Every row gives one point. The points of each table are mixes of a few directions, plus a little noise. How many directions does each table use, and how many do they share? Where both have some left over, give the other angles between the two spaces (their principal angles), to ten degrees, smallest first.
(in the rows, 128 means zero)

First, 4 rows:
[[155 135 110]
 [ 51 108 180]
 [189 144  86]
 [116 126 136]]
Second, 7 rows:
[[187 142  87]
 [135 129 124]
 [ 94 121 151]
 [212 149  70]
 [125 126 131]
 [ 86 118 155]
 [ 56 109 176]]
Directions: first 1, second 1, shared 1

First, 8 rows:
[[108 122 137 153]
 [208 153  94  31]
 [178 143 107  68]
 [148 134 120 104]
 [131 129 127 125]
 [ 71 111 152 197]
 [ 89 116 144 175]
 [ 92 117 143 171]]
Second:
[[175  87 181 156]
 [149  72 147 138]
 [120 104 115 123]
 [ 83 223  84 104]
 [116 155 114 120]]
Directions: first 1, second 2, shared 0; angles 80

First (10 x 8):
[[113 212 130 130 159  62 166 135]
 [138  82 127 128 112 164 108 124]
 [114 194 131 130 152  76 158 133]
 [151   7 122 127  84 223  73 121]
 [135  92 126 126 114 154 113 125]
 [133 106 127 128 121 144 119 125]
 [114 200 132 129 154  71 162 133]
 [128 125 129 129 129 128 126 128]
 [113 198 131 128 154  69 159 135]
 [140  57 125 125 102 185  96 120]]
Second:
[[142 135 107 111 136 152 149 137]
 [104  88 152 120  64 106  88 115]
 [213 151 145 125 161 129 168  97]
 [155 123  67  64 111 199 172 154]
 [163  98 140  94  75 132 126 107]
 [ 98 114 116 120 106 134 115 141]
 [151 118 175 145 113  88 109  93]
 [ 35 142 126 181 160 101  91 158]
 [ 75 159 151 199 189  83 103 135]
 [144 151 100 121 163 156 160 143]]
Directions: first 1, second 3, shared 0; angles 50

First (8 x 9):
[[142 172 157 197  91  90 131 160 117]
 [101  57  81   7 194 195 123  72 145]
 [141 166 154 193  94  93 132 158 118]
 [144 173 155 201  90  89 132 159 119]
 [108  73  94  38 175 171 123  87 142]
 [124 118 121 115 134 134 126 120 127]
 [138 151 143 170 105 101 128 149 120]
 [121 110 117  95 144 142 128 117 132]]
Second, 8 rows:
[[141 100 179 141 158  87  94 159  78]
 [ 96 100 101 111  98 139 143 135 146]
 [114 127 166 106 148 101 127 156 114]
 [153 129 213 195 201  77 121 147 132]
 [141 132 146 127 142 113 113 133 106]
 [159 114  71 226 103 175 140  70 194]
 [105 155  89  75  99 155 152 117 146]
 [112 169  57  39  74 175 134 110 114]]
Directions: first 1, second 4, shared 0; angles 60

First (8 x 11):
[[122 123 106 100 125 117 112  79 154 131 136]
 [213 123  97 181 169 179 144 217  47 207 179]
 [ 76 139 178 128 103 106 138 127 153  68  80]
 [112 144 183 168 118 130 159 195 108  90  89]
 [151 128 120 143 139 142 134 153 104 148 140]
 [ 73 138 174 121  99 101 136 117 160  66  81]
 [114 122 114  97 120 116 112  79 157 123 129]
 [167 108  49  86 148 136  92  55 141 193 186]]
Second:
[[125  76 130 112 190  92 125 161 136 116  90]
 [156 235 134 132 124 151 128  96 170 166 164]
 [133 198 106 141 139 188 152  52  99 102 186]
 [120 169 152 146 119 142 145 129 126 106 126]
 [148 162 145 120 131 102 112 156 183 174 114]
 [153 149 104 116  96 132 104 105 153 186 160]
 [122 116 147 125 183 105 137 159 138 104  92]
 [ 95  72  75 138 157 192 164  44  12  30 174]
 [133  92 119 118  88 109 105 144 138 165 125]
 [100  32 141 126 137  92 128 183 103  94  75]
 [122 107 155 134  46 101 108 180 149 164 102]]
Directions: first 2, second 4, shared 1; angles 90

First:
[[107  74 158 140 122 187 122 124 153 129 143 133]
 [108 162 101  78 119 123 153 129 154 123 148 159]
 [153  67 160 199 124 138 103 114  91 130  89  78]
 [133 225  55  57 118  48 169 136 125 118 127 152]
 [120 103 191 193  94 141 136  75 133 169  84 102]
 [126 108 155 135 172 161  92 157 133 128 161 140]
 [156  63 185 204 196 167  51 164  93 130 138  98]
 [128 144  60  79  84  96 169 120 124  97 115 126]
 [119 204  88  65 128  87 157 137 145 130 145 165]]
Second, 8 rows:
[[165 106 134 149  98 160 136  97 178 185 155 126]
 [180  40 156 122 111 141  75 150 157 112 143  99]
 [115 174 132  90 127  63 107 199 113 110  55 131]
 [103 168 122 138 170  99 134 135 128  41  99 133]
 [ 65 159 181 129 123 121 154  89 139 112 105 147]
 [126 107  77 142 160 168 143 101  67 127 192 125]
 [106 166  55  99 148 118 142 163  21 168 138 138]
 [166 104 167 155  87 153 132  90 219 169 137 125]]
Directions: first 4, second 5, shared 1; angles 30, 80, 90
